Each row of a before or after table is a point. The points were changed in one or more steps. Then noise was added and the rows were shuffled. The steps act on how far a point lies along the listed directions, d1 being the first. Write out the steps. A step turns or swaps two directions, mirrors them in a line or flattens them onto one, adds a multiple of one to another, or multiplies one. Angles are multiples of 10 degrees, from the lower direction toward the higher: turns from -170 to 170, lines from 10 to 170 but not 90. Use the fewest steps. Two steps may share a direction if one is a turn and the other turns, adds or multiplies; they go together, in the order done. Otherwise the lowest direction goes first.

Directions:
(1): [-32 -37]
(2): [ 37 -32]
Before, 10 rows:
[[ 54  38]
 [ 26 -35]
 [-29  26]
 [ 16  26]
 [  2  79]
 [-30  -8]
 [ 42  57]
 [ -2  35]
 [ -4 -10]
 [-34 -24]]
After, 10 rows:
[[-12 -28]
 [ 29  13]
 [  8 -34]
 [ 13 -79]
 [ 29  28]
 [  2  10]
 [-46 -46]
 [-31 -64]
 [ 33 -21]
 [-32  30]]
Steps: turn d1 and d2 by -170 degrees

Directions:
(1): [-59  26  21  27 -43  -7]
(2): [-21 -48  50  23  37   7]
(3): [-54 -10 -25 -52  19  21]
Before (9 x 6):
[[-92  38 -18 -38 -25   9]
 [ 82 -48 -17 -71  34  11]
 [ 60 -11  53  16   6 -11]
 [ 33 -20 -40 -39  74  12]
 [ 27 -47   4 -19  56  17]
 [ 46 -16  15  24  18  -1]
 [-31  42 -45 -72 -39 -18]
 [ 29  32 -44 -34   4  -4]
 [-26   2  20 -12  18 -11]]
After (9 x 6):
[[-19   7 -25 -45  32  11]
 [-10   4  29   6  13 -21]
 [ 55 -55   5 -54  22   7]
 [ 67  38   5 -16 -26 -15]
 [ 49  21 -27  -2 -10  -5]
 [ 27 -39  -9  -8  70  13]
 [-88 -11  46  -2  21  16]
 [-74 -23  10 -66  23   0]
 [ 44 -30  17  17  34  -1]]
Steps: multiply d1 by 0.7; turn d2 and d3 by -70 degrees

Directions:
(1): [  2   4  25 -68  16   5  23  68  11]
(2): [  3 -78 -38   7  52   5  21   3   8]
(3): [-54  30 -67 -24 -13  -7  36 -11  16]
(4): [  5  54 -10  13  81 -21 -10   4 -23]
(5): [ 41  13 -38  27 -25  33  30  41 -50]
Before (11 x 9):
[[ -6  52  26 -34 -26  -6   5  26   9]
 [ -7 -35  39   7  -8  -3  -7 -17   3]
 [ 11  47  70   6 -64   1 -41  -5  -8]
 [  0 -22  27  10 -16  -6  -9  -7  21]
 [ 19 -34 -12  28 -13  20  -2   4 -19]
 [  9 -11  56   7 -16  -1  -3 -17  28]
 [  2  -4   4   8  26 -21 -17 -14  14]
 [-62   5 -47 -12  25  -7   5 -27  22]
 [ 28   2 -13  20   2  16   8  -8 -39]
 [ 56  54  -8  43  66   3   0  37 -72]
 [-40 -28 -24 -17  -4 -11   4 -14  24]]
After, 11 rows:
[[ 22  47  43  38 -44  -8 -37 -30  -6]
 [-30  20   9   6 -41  -7  16 -35  35]
 [ 13  13 -29 -16   8  12  24  15 -31]
 [  2 -40  55 -37  50   7 -14  36  11]
 [ -8 -21 -46  -1  -8  18  25  20  -9]
 [-14  -3  -8 -15  22 -17  -2  -7  16]
 [  0 -57  26 -18  10  -4  -8  15  12]
 [ 12  81 -58  41  67  -7  14  -3 -58]
 [-26  -5  -2  -6 -29 -10  10  -9  25]
 [-33  97  24  -5 -92  -5 -21 -21  -4]
 [-34 -24  -9 -15 -23  -4  20 -19  13]]
Steps: turn d1 and d3 by -150 degrees; multiply d1 by 1.3; multiply d2 by 1.3; turn d4 and d5 by -10 degrees

Directions:
(1): [ -5  12   6  16  74 -33  20  17 -10 -36  63 -26  52  19]
(2): [ 46  33 -19 -43  40 -28   3 -79  30  11  11  -1 -28 -30]
(3): [-26  28  -3 -20  16  19  82  28 -20  19  -2  54   6 -56]
(4): [ 21   9 -40 -66 -31 -16  25  18 -42  40  19 -18   7  64]
(5): [ 38 -12 -15  61 -31 -23   4   2  23  46  65  52   1   2]
(6): [ -8 -13 -46  39 -13  59  48 -38 -16 -18  30 -54 -32  -3]
Before:
[[-52 -24   1  52 -53  66  -6  32 -17 -16 -33 -20  -7  -2]
 [ 24   6 -28  13 -14   1  36 -19   0  24  16 -25 -22  16]
 [  3  13  21  20  35 -24 -21  -1  12  -8  25  16  24   5]
 [-20 -40   2   9 -58  31   7  43 -34  15  -3 -14   3  26]
 [ 17 -18 -24  13 -33   9   5 -36  25   3   2  -9 -31  -5]
 [-33   2  28  42 -23  22   8  60  -6  -5 -29  34  12 -21]
 [ -2  11 -36 -15  -5  24  18 -26 -12  -2 -13 -34 -23 -18]
 [  1 -14   6  15  -4  12  -4  -1  15  -3 -28  -6 -10 -23]
 [  8   9 -22   5   5   0   3 -17  -6   3  41 -34   7  38]
 [ 15  -3   9 -13 -17  14 -20 -26  10  16 -21   5 -16  -3]]
After, 10 rows:
[[ 15  43 -20 -23  -1   6  58 -10  -2  31  -1  38 -19 -43]
 [ -4   7 -11  25  19   1  23  12 -19  -3  55  -7  25  28]
 [  6 -14   9  -2 -42  26 -20  -3  -1  22 -23   9 -14  11]
 [  4  -7  -5 -18 -20   6  15  21  -5  22 -26   6  -2  -5]
 [  7  47 -19 -96  -7   0  19 -23  -8  40 -46  19 -21 -26]
 [-16 -21  -5 -21 -38  22  -4   1   1 -12 -46 -26 -18  11]
 [ -9   0  15   7  10   9  -7 -13   7 -25 -42 -49 -14   8]
 [-16   3  17 -15  -3  -3 -42  17   3 -12 -53  -5   4 -15]
 [ 31   9  -5 -60   8  -5   2 -60  13  19 -17  -8 -34 -32]
 [ -8  11   6  -3  32  -5 -26 -14   2 -27  10 -46  16  30]]
Steps: multiply d1 by 1.3; turn d2 and d4 by -150 degrees; turn d3 and d4 by -50 degrees; turn d5 and d6 by 100 degrees

Directions:
(1): [ 10 -63  45   2  -4 -24 -13  20   8 -29  -3 -11  70 -43  12   4 -49 -15
 -48  62]
(2): [ 51 -24   5  -3  -6 -33  68  31  29  49 -11   5  12  38 -22 -45  -9  70
  33  27]
(3): [ 17  -8  36 -30 -14  39  -1 -46  21  -7  10  -7 -38  49  22 -91 -17 -29
 -58   1]
Before:
[[ 25 -21  31 -15  -8  39 -15 -37  10 -29   2  -8 -21  33  13 -95 -31 -29
  -67   7]
 [  9  -2   6  -9   3 -12  23  14   6  33  -7 -10  -8   0   0 -14  -2  15
   -7  16]
 [ 25 -26  30  26   3 -45   4  16   2  12 -12  -5  52 -23 -13  24  -6  17
    6  40]
 [ 15 -61  27   7  11 -39  12  34  -4   3 -21 -10  70 -35  -1  28 -44  22
   -1  55]
 [ 28  -5  42 -30 -16  26  -3 -47  23   2  13 -29 -12  31  25 -87 -20 -25
  -55   7]
 [  3 -18  20  -9 -22  26  -4 -22   3 -18   0 -17 -14   8  19 -54 -27 -21
  -25  10]
 [ 17  40 -17 -29  -7  41  15 -51  14  16 -13   6 -78  77  13 -72  29   6
  -18 -70]
 [  0  26  -4 -15  -7  11   5 -26   1  17  -2  -8 -30  25  -1 -29  13   9
    2 -24]
 [  8  -9  25 -15  -9   0 -16  -6   7 -20  11   2   2 -13  15  -9 -27 -25
  -36  15]
 [ 31 -46  19   4   1 -21  26  37  11   6  -5  -6  67  -2 -20 -12 -24  40
    6  35]
 [  4 -25  -4  29  15 -37   7  22  11 -12   6  16  33  -9 -11   9  -3  15
    4   3]
 [ 33  -6 -10   7   6 -28  41  22   8  28   4  -4  22 -12 -19  13   1  62
   27  20]]
After (12 x 20):
[[  2   3 -24  23  15 -24  13  11   7   1  13  22  -6  17 -13  -1  17  19
   15 -26]
 [ 16  20  -3  24   8 -31  13   2  -5  33  -7   5   2  11 -24  22  36  28
   43  -7]
 [ 35 -77  58 -12 -14 -17  -9   5  20 -38 -21 -12  61 -18  30 -37 -62 -10
  -97  46]
 [ 25 -14 -16  11   7 -26  32  45   1  25  -6  -3  51   1 -34  22   3  57
   53  10]
 [ 39 -10  -4  -3  -1 -15  43   6  19  28   8  -6   9   3 -11 -13  -4  51
    9  22]
 [  9 -44   8  27   9 -31 -22  38 -17 -33 -16  -7  67 -62  -9  39 -35   6
  -10  39]
 [  8 -35  21  12   0 -45 -12  29   4  -7   0 -32  90 -62   5  42 -27   2
   -5  45]
 [  6 -16   8  -6   3 -22  24  23  10  31 -10 -13  12 -16  -5   3 -10  14
   -6  27]
 [  5 -16  32 -17  -2  -5 -10  -7   6   2  -8 -16  23  -6   6 -25 -29   0
  -32  23]
 [ -3  17 -11   2   6 -16 -16  11  -7  -6   8   4   6 -35   1  43  -7   0
   12  -3]
 [  1  11 -32  14  22 -25  36  26 -17  38 -16   6  -4   8 -16  52  16  47
   73 -17]
 [ -9 -25   7  16 -15 -13  -2  25 -14 -17  -6 -13  35 -45   0  25 -24  -4
    7  23]]
Steps: add 0.7 times d2 to d3; turn d1 and d3 by -110 degrees

Directions:
(1): [ -9  19  25 -38 -28 -44   4  35 -64   8  12  14  36 -19  89  73  38   9
  66 -14 -32 -26  15  33  16  22  23 -32  20  35  23  -8  -1  49 -37  18
   5 -12   3 -61  17  30 -46 -44 -38  19 -41  39]
(2): [ 51  54 -14 -50  60  10 -28  11 -32  37  28   8   8  14  49  -7 -35  -3
 -14 -88  53 -22  11 -74  35 -30 -20 -12 -59  11  21 -34  12   4 -45  -4
  24  42 -18  59 -50  29  -8  16  -3  23  -7 -20]
Before (13 x 48):
[[  0 -18 -15  16   3  21   8 -11  25 -11  -5 -10  -6   0 -35 -19   1  -6
  -19  16 -11  11 -11  -2  -5  -4   5  15  -1 -15  -4   6  -2  -9  15  -5
   -2  -2   7  11  -5  -5  14   7  10 -10  17  -6]
 [ -4  -5  -7  14 -15   2   8   2   1  -3 -14  -5 -14   2  -5   0   3  -3
   -7  10  -5  -2   8  11  -7   3  -5  -4   7  -3 -10   8  -6  -3  17  -5
    2 -11   0  -7  -2   1   1   7   7  -2  -2   3]
 [ 10  14  -3   0  18   6  -6   4   0   3  11   9   5   4   2  -4  -6   2
    5 -15  13  -1   9 -10   9 -10  -5   2 -16   3   4  -7   4   0  -9  -5
    0  16  -2  18  -8   7   2   6   2  14   4  -7]
 [ 37  29  -2 -29  39   7 -22  12 -15  22   6   4   4  13  27  -8 -24  -2
  -15 -50  32 -10   5 -49  20 -12 -15  -2 -33  -2  19 -19   4   0 -26  -5
    9  23 -12  34 -26   8  -1   4  -2  15   2 -12]
 [ -3  -6  -8  13   6   3   1 -10  18   2  -4   1  -4   6 -27 -14 -11  10
  -22   8   5  12  -2  -4 -14   0  -1   6   6  -5  -5   8   0 -10   9   5
   -4  -1   7   7  -6  -6  13  16  14  -3   5  -9]
 [ 10 -27 -15  39  25  41  -2 -31  58  -5 -11  -7 -38  14 -83 -71 -29 -11
  -67  19  24  29 -17 -31 -16 -23 -22  30 -20 -26 -27  20  -6 -43  39 -17
   -9   8  -8  58 -25 -29  41  44  28 -20  34 -35]
 [  5  -7 -10  18  20  21   1 -20  35 -12  -2  -4 -16   9 -39 -36 -27  -9
  -45  13  16  13  -3 -14  -3  -6  -5  16 -14 -10 -12   1  -1 -23  12  -8
   -8  -1   5  35 -16  -8  22  13  14  -3  17 -26]
 [  2 -10  -5   2   0   4   1  -6  -1  -8  -9  -3   4  -1  -7  -1   4   1
   -8   9 -11   5   1   3   2   5  -2  -3   9  -2   3  -2   5   2   9   3
   -5  -3  -2   3  11  -3   4   6   0  -1  -5  -4]
 [  4  -2 -10  11   2   7   4 -12  14  -1  -3  -4  -5  -5 -24 -12  -3  -2
  -24   7   8   9  -9  -1  -7  -6  -5   6   0 -13  -1  12  -6 -11  11  -3
   -4  -2   2  10   5  -6  18   5  13  -7  -1 -10]
 [ 16  13  -7  -8  14   5  -8  -6  -1   7   5  -3  -7   2   5  -6 -11  -6
   -7 -16  16  -1   2  -3   4   3  -3   7  -6  -3   3  -7  -8  -6  -4  -8
   -9   3   2  15 -13   2   0   7   4   1   3  -8]
 [ -1  -8   0   9 -10   4  -2  -9  -2  -4  -7  -1  -2   0  -6   5  -2  -5
    3  16   3   3   6   4   1  -5   1   4   3  -1   3   2   1  -1  -3   8
   -7  -8  12  -5   7   1   6   9  -1  -2   3   9]
 [  7  -2  -6  -2   8   0 -11   1  -6   8  -4   4  11   2   8  -2  -9  -6
   -3  -6   7  -8   4  -8   3 -10  -3  -2  -8 -13  -3  -4   3  -1   2  -3
   -5   2  -3   5   1  -2   1  -3  -7   4  -4   2]
 [  4  -1  -1   6  -1  -4   2  -7   5   4  -1  -5   8   5 -10  -5  -3  -6
    2   3  -1   4   4  -3  -7   7   5   5   1  -1   1   0  -3   0  -3   1
    0  -6  -1  -4   0  -1  -1  -1  -6  -7  -4 -13]]
After (13 x 48):
[[  7  10 -11   1   1   4  -1   4  -6   9  -6  -4 -13   7   8  -1  -5  -4
  -10 -12  11  -7  10  -6   3  -5 -10  -6  -8  -2  -6   1  -1  -1   6  -5
    8   0  -5   8 -15   9   1  13   7   6  -4  -2]
 [ 10  24   7 -28  13 -15  -3  11 -30   4  15   9  18  -4  53  24  -2  -2
    9 -22   3 -14  13  -4  19   6  10 -15 -13  23  11 -16   0  21 -34   7
    3  -1   2  -2 -16  26 -21 -22 -20  20 -23   3]
 [  6  15  -1 -14   9  -9  -6   7 -14  15   8   9  11   2  19  13  -5  13
   -2 -22   8  -4   7 -13  -1   0   3  -7  -2  13   9  -5   3   7 -19  11
    5   5   2   0 -12  13  -7   4   0   9 -12  -1]
 [  2   4   1  -7  -7  -9  -2   1 -10   2   3  -3  -1  -5  15  13   7  -3
   13   1  -4  -2   2  22   0  15   7   3  12   3   4  -2 -11   6  -1  -3
  -13 -10   7 -11   4   2 -11  -8  -4   0  -6   7]
 [  9  -1  -7  -6   8   5  -5  -5  -7  -2  -5   0   5   1   2  -2   1   2
  -11  -5  -5   1   3  -9   7   0  -5  -4   1  -1   7  -8   6   3   1   2
   -2   3  -5  10   3   4   2   8   0   3  -8  -6]
 [ 13  17  -4 -17   7  -7  -3   4 -18  12   8   1  12  -9  20  12   2   1
   -5 -18   9  -5  -3  -8   7  -4  -2  -6  -8   1  11   1  -4   9 -14   2
    2   5  -2   3  -2  11   0  -7   1   4 -18  -2]
 [ -3  -8  -1   3  -3  -1  -7   1  -5   1  -7   4  13  -3   7   7  -3  -4
    2   8  -2  -5   2   4  -2  -3   1  -1   2 -10  -5   0  -1   3   6  -1
   -7  -4   1 -10  10  -2  -2 -10 -10   1  -7   7]
 [ 29  41  16 -56  19 -25 -14  34 -68  33  29  21  28  -8  95  43   7   1
   31 -63   7 -28  14 -24  34  -7   4 -32 -25  38  24 -16   0  40 -52  10
   15  17 -15  -2 -30  38 -40 -17 -38  29 -38  15]
 [  7   3   0   2   0  -3  -1  -5   0   6   2  -4  12   5  -5  -2  -5  -6
    2  -6   3   1   7  -7  -2   4   2   2  -3   1   3  -3  -3   1  -6   3
    1  -3  -3   0  -4   2  -2  -2  -8  -5  -6 -13]
 [ -8   0   7   9  -9  -9   4   6   0  -8   4   8  11  -5   3  13  13   4
   23  11  -9   0   6  22   3   5   5   1   8   7   2   2  -1   9   0  -1
   -6   1   2 -13  11   3  -6  -7  -5  11  -4   7]
 [ 17  13 -12 -21  15   9  -1   7 -14   7  12  -1  13  -4  24   9   2  -4
    4 -27  -2  -9   1 -19  17  -7   5  -3 -17   5  13 -12   3  13 -20   3
   10  10   1  10 -18  19  -9  -5  -9   7  -4   3]
 [  8  -2  -2   3   2   5  -6  -8  -4   0  -1  -1  -2   2  -2   2 -10  -6
    0   2  12   1   7 -11   8 -10  -2   2  -8  -1   5  -1   2  -2 -10   8
   -3   1   9   7  -3   4   7  15  -1   2   2   5]
 [-19 -18  21   4 -34 -23   6  16 -15 -10 -15   3  13 -10  16  31  29   6
   28  34 -36  -2   1  39  -9  29  15  -5  34   3   8  12  -9  18   1   8
  -15 -25   9 -52  29  -9 -14 -31 -18   0 -10  27]]
Steps: turn d1 and d2 by -140 degrees
